Each row of a before or after table is a point. The points were changed in one or more steps. Then noise was added and the rows were shuffled. The steps act on columns, c1 being the first. Write out the steps. A step turns or swaps two columns, mirrors them in a line or flattens them onto one, adds a multiple of one to another, or multiplies or shifts one. Angles are multiples of 10 degrees, from the lower column toward the higher: turns from -170 to 170, lines from 10 to 170 but not 90. Use the fewest steps. Two steps may share a column if one is a turn and the other turns, adds or multiplies; they go together, in the order done. Otherwise the lowest column goes first.
In the rows, 128 means zero.

Before:
[[154 165 151]
 [171 111 114]
 [172  74 130]
 [156 133 138]
 [129 158 137]
 [164  97 144]
 [127  82 156]
 [157 162 192]
 [133 159 162]
 [113 183 170]
 [154 137 145]]
After (11 x 3):
[[133  79 117]
 [141 144  98]
 [139 114 119]
 [128 151  83]
 [129  93 138]
 [121  60 115]
 [140  67  88]
 [139 119 125]
 [147 149 128]
 [143 175 102]
 [139  84 123]]
Steps: multiply c1 by 0.4; turn c2 and c3 by 150 degrees

Before, 14 rows:
[[146 136  99  75 134 109]
 [ 94 170 137 133  85 137]
 [ 78 118 141 103  89 129]
 [152 143 101 158  81 109]
 [ 99 140 128 146 135 163]
 [ 96 110 111 132 119 143]
 [ 82 126 148 123 150 110]
 [ 75  87 113 125 122 152]
 [157 177 105  74  91 168]
 [ 77 146  95 115  98 149]
 [142 171 162  76 156 169]
 [154 106 126 152 149 101]
 [130 177  87 137 161 145]
 [ 79 139 162  79 143 136]]
After (14 x 6):
[[127  73 142 125 161 163]
 [132  80 143 179 139  97]
 [139 160 101 118  98 126]
 [ 99  81 136 103 162 120]
 [114 142 104 176 150 153]
 [145  86 114 143 114 105]
 [155 103 141 120 135 148]
 [154  84 132 129 173 115]
 [ 82 127 176 187 129 102]
 [ 70 139 162 157 188 159]
 [ 81 112 137 137  94 171]
 [186  93 149 127 136 146]
 [127  97 162 115 113 133]
 [105 145 105  78 154 152]]
Steps: turn c1 and c2 by 110 degrees; turn c3 and c6 by -80 degrees; turn c4 and c5 by -150 degrees

Before, 11 rows:
[[ 92 157  69 101 105 130 119 105  89 157  99]
 [ 96 167 117 107 123 111 175 143 114 172  95]
 [ 93 180 122  85  91 110 126 174  75 135  88]
 [159 152 151  95  95  73 125 173 123 150  57]
 [134 110 150 171 116 143 105 164 109  92 113]
 [118  97 145 100 141 157 139 134 126 122 136]
 [ 72 147 128 105 143 154 118 138 139 149 103]
 [ 96 147 118 107 143 149 152  99 146  99 114]
 [120  70 135 138 156 115 123 165 144  80 116]
 [167 103 150 146 182 118  90 169  83  88 111]
 [123 135  82 109 134 166 151 145 148 119 101]]
After:
[[167 118 126 155 179 105  91 170  58  88 145]
 [ 71 135 106  94 143 140 118 136 177 150 130]
 [123 129 116 101 132 188 155 147 149 117 131]
 [ 93 148 150  58  92 125 128 174  98 136 119]
 [ 97 137 116  94 144 148 152 101 164 101 145]
 [ 92 140 156  88 104 180 120 107 115 156 128]
 [137 121 108 196 115 117 105 164 104  93 144]
 [161 139 165  75  95  81 125 173 102 151  84]
 [119 116  96  84 141 128 136 132 133 124 166]
 [120 105 135 142 155 116 124 163 151  79 146]
 [ 98 145 150  96 122 129 175 143 136 172 127]]
Steps: add -0.7 times c1 to c9; multiply c2 by 0.4; mirror c3 and c6 in the line at 120 degrees; multiply c4 by 1.6; shift c11 by 30

Before (8 x 18):
[[107 123 137 118 165 153 111 148 119 128 159 113  79 165  91 107 174 134]
 [148 117 143 126 134 117 134 118 138 140 133 118 118  96 142 120 112 140]
 [101 130 128  90 155 172 117 121 118 118 183 112 100 130 113 145 171 139]
 [129 142 140 136 123 125 136 133 141 131 115 128 124 115 153 137 136 132]
 [138 163 135 140 117 143 137 118 147 157 124 121 113 125 137 122 112 115]
 [132 158 129 132 114 143 112 122 123 151 123 116 130  96 145 110 141 121]
 [129 133 159 126 123 137 136 119 117 123 129 119 133 123 122 114 123 134]
 [164 152 139 132 120 131 119 116 126 136 132 135 141 100 145 136 130 100]]
After, 8 rows:
[[133 152 129 127 113 141 111 123 120 155 133 116 130  97 168 109 141 129]
 [137 158 135 134 118 144 140 119 148 165 134 122 114 124 153 124 113 128]
 [102 133 130 106 153 171 121 120 122 118 162 113 102 130   9 143 171 114]
 [164 154 139 117 121 130 122 117 126 139 140 135 142 100 154 134 127 122]
 [128 134 159 130 123 137 137 118 117 125 128 120 132 126 115 112 123 127]
 [128 141 141 138 121 126 138 134 141 134 133 130 124 113 199 137 138 133]
 [109 126 140 123 166 154 111 147 119 127 125 111  80 163   6 110 177 128]
 [150 118 144 133 133 119 133 119 137 136 143 118 114  97 147 120 112 130]]
Steps: turn c2 and c10 by 10 degrees; flatten c4 and c18 onto the line at 30 degrees; turn c11 and c15 by -40 degrees; multiply c15 by 2.5

Before (14 x 32):
[[123 143 168 138 152 114 166 105 130  48 140 119  76 108 147 142 131 141
  120 143 132 124 107 178 116  31 132 134 103 119 144 139]
 [216 140 115 126 112 125 130 104  99 125 135 120 144 128 132 135 134 154
  146 115 114 134 125 156  99 127 152 119 182 113 132 111]
 [105 103 115 120 146 116 112 137  75 109 135 141 135 158 135  83 127 136
  126 187 139 129 133 133 111 137 152 147  87 140 103 114]
 [136 150 166 115 134 199 131 125 133 126 131 108 153 159 138 125 112 158
   92 125 122 123 117 120  69 147 147 136 135 115 142 118]
 [111 131 111 103 135 110 143 136 129 121  89 109 131 156 148 111 110 146
  122 119 148 113 122 124 135 146 129 146  90 137 113 147]
 [134 149 117 130 140 156 118 110 110 102 131 128 117 130 143 132  62 155
  105 131 249 134 123 128  74 129 174 121 118 122 155 153]
 [122 134 138 121 152 133 124 117  76  75 109 120 131 123  37 142  85 131
  147 128 119 115 122 118 127  90 130 149 132 110 149 110]
 [143 124 133 119 133 115 122 145 110 122 116 123 146  96 113 126 129 157
  140 137 116 109 116 137 111  72 133 150  96 130 155 115]
 [129 145 121 131 115 133 125 119 118  98 133 106 107 108 142 139 106 148
  143 120 171 119 104 117 134 147 144 146  97 132 139 130]
 [106 140 112 136 116 105 136 168  97 126 142 106 128 137 148 139 134 153
  116 118 133 118 126 136 136 139 169 102 127 168 154 113]
 [109 114 129 121 144 108 133 118 136 119 145 180 157 118 117 112 118 143
  118 120 113 106 133 128 103 109 148 143 127 116 144 148]
 [106 135 126  85 154 122 114 105 123 118 140 174  74 147 139 131 128  58
  139 150 134 126 119 138 135 123 131 153  92 167 125 114]
 [115 140 110 130  42 126 130 130 132 126 130 131 117 152 149 119 117 154
  112 116 118 175 100 169 122 120 138 147 117 126 126 151]
 [151  87 136 129 122 106 142 129  80 122 142 109 116  59 146 133 113 135
  128 138 130 122 102 142 131 146 144 150 153 121 145 163]]
After, 14 rows:
[[108 103 119 117 145 113 147 137  73  88 139  96 137 155 138 155 129 140
  124 196 140 130 133 129 122 139 152 124 110 156 158 113]
 [122 136 141 121 145 134 129 118  76 132 109 139 127 117  34 120  88 132
  151 129  93 115 129 127 134 119 134 103  74 143  98 112]
 [106 140 113 129 120 109 122 168 104 125 144 153 122 133 140 119 134 155
  112 117 143 114 120 113 134 130 169 177 127 123 109 113]
 [212 139 113 130 112 120 139 104  99 176 131 134 147 129 135 116 130 147
  146 118 126 133 124 100 100 119 155 121 126 116 130 112]
 [112 127 114 106 135 112 115 138 129  85  83 134 131 156 145 145 112 153
  122 124 149 117 120 136 133 146 127 122 120 152 139 148]
 [108 129 123  83 153 116 135 108 124  92 141  84  75 144 142 130 126  53
  139 154 122 127 122 118 147 138 127 145 118 168 133 114]
 [114 139 112 129  42 122 128 127 132 116 131 115 111 151 149 125 120 158
  113 118 117 171 101  87 121 124 139 114 125 141 147 157]
 [135 150 162 120 132 203 150 126 130 140 130 143 156 158 141 129 112 159
   95 128 149 124 115 131  71 122 147 111 127 129 108 114]
 [121 146 169 137 151 110  96 109 127 105 141 143  75 108 147 117 130 136
  122 142  27 123 106  76 104 134 129 116  40 129 126 139]
 [128 146 118 139 113 136 127 123 118  97 133 151 108 107 143 121 103 146
  141 120 143 123 103 138 134 178 147 123  91 146 115 125]
 [109 124 130 125 144 106 128 122 133 129 147  73 158 121 117 113 121 138
  121 122 112 104 132 122 103 113 146 112 115 137 113 149]
 [139 124 129 123 140 109 140 147 108  95 122 126 148  98 121 130 127 160
  144 138  74 108 115 112 115 114 136 119 124 147 107 119]
 [156  91 142 135 119 102 112 126  79 151 136 141 117  60 148 134 111 140
  126 135 146 121 102 111 126 134 149 108 122 149 116 158]
 [141 156 118 125 140 157 157 114 114 117 136 135 114 129 145 118  61 150
  108 130 130 135 125 120  85 245 176 129 102 117 107 160]]
Steps: mirror c7 and c25 in the line at 100 degrees; swap c10 and c29; turn c12 and c16 by -150 degrees; turn c16 and c18 by 20 degrees; swap c21 and c26; turn c24 and c31 by 160 degrees; mirror c28 and c30 in the line at 60 degrees
